Every row gives one point. The last column is the point's height on a tilted bowl or saddle (a function of degree 2), plus a little noise. Along how many of its main directions does it bend up, bend down or stay straight?
(in the rows, 100 means zero)

Points (15 x 4):
177 96 91 186
97 92 156 126
87 96 99 75
105 69 101 93
110 52 125 126
134 113 87 111
95 76 104 84
102 75 92 85
96 86 100 80
60 105 40 122
28 136 104 142
60 99 46 113
92 32 102 120
110 82 138 118
117 129 85 108
Directions: 3 up, 0 down, 0 straight

Points, 16 rows:
83 65 84 126
84 93 114 98
93 94 140 93
53 141 83 78
105 126 31 54
59 91 71 137
77 42 88 150
83 160 74 41
39 116 87 124
79 111 56 94
82 92 103 102
162 128 69 86
104 85 87 97
103 119 156 72
99 122 106 72
92 132 80 64
Directions: 1 up, 1 down, 1 straight

Points (25 x 5):
71 105 99 103 84
93 125 120 84 101
128 165 156 40 75
92 58 104 101 57
153 107 126 123 96
94 117 132 98 104
49 90 97 122 63
41 51 97 110 22
135 110 30 70 82
99 83 153 113 90
92 85 131 106 89
76 70 139 76 51
98 85 96 92 80
100 91 149 124 98
109 91 92 92 88
128 111 87 118 95
88 117 125 151 93
128 129 115 149 89
86 132 75 133 70
92 170 128 97 99
66 67 82 83 39
63 133 139 132 98
147 68 105 127 68
48 157 100 40 45
86 133 121 98 103
Directions: 0 up, 3 down, 1 straight

Points:
168 115 51 112 121
111 128 117 77 89
102 108 120 123 109
87 94 64 90 116
93 53 96 117 146
125 138 119 137 114
98 86 78 121 118
68 92 68 113 129
43 70 102 82 145
11 121 101 112 151
54 112 117 117 119
75 89 119 112 119
70 87 78 82 122
84 108 128 128 117
111 78 120 103 120
158 116 123 143 137
59 114 143 105 119
37 138 56 105 139
62 99 68 114 127
130 126 67 68 93
48 78 135 102 140
134 114 96 180 153
103 87 104 151 134
107 88 77 90 110
60 114 126 142 133
115 144 157 144 144
Directions: 4 up, 0 down, 0 straight

Points, 47 rows:
117 138 75 113 114 67 85
150 128 100 69 70 69 122
104 121 110 115 102 120 108
105 103 83 133 118 86 91
131 109 103 57 105 127 120
56 116 91 54 127 97 60
115 56 90 106 129 150 129
100 40 80 98 106 73 124
54 82 99 96 97 81 90
106 56 128 90 67 69 142
58 33 50 155 106 61 110
50 104 134 37 167 81 68
155 83 164 49 46 78 148
110 119 112 79 51 104 137
72 83 90 125 145 79 78
75 103 73 88 101 74 91
116 53 97 120 92 99 116
161 75 87 110 98 77 108
120 137 54 91 50 160 153
94 94 67 146 186 113 116
124 106 119 39 86 135 122
107 90 107 139 145 65 71
42 129 93 114 118 89 40
85 74 73 131 94 161 131
78 81 85 112 97 57 108
152 71 105 114 22 83 176
51 124 124 102 105 114 62
115 46 88 79 84 87 128
109 57 80 71 100 136 113
95 85 67 100 132 92 101
71 42 75 81 105 39 150
110 96 113 116 87 69 104
47 112 143 99 115 56 51
150 65 124 70 86 92 124
102 56 144 98 119 111 105
86 69 123 57 106 143 106
113 79 121 58 102 86 117
79 78 130 118 92 129 115
104 132 101 137 150 123 100
88 116 91 118 86 139 120
125 136 80 101 89 118 118
98 81 52 76 134 62 124
58 153 98 113 97 64 49
109 134 142 118 128 80 55
52 40 153 62 127 110 92
135 63 109 53 64 125 138
78 89 112 120 132 128 94
Directions: 2 up, 2 down, 2 straight
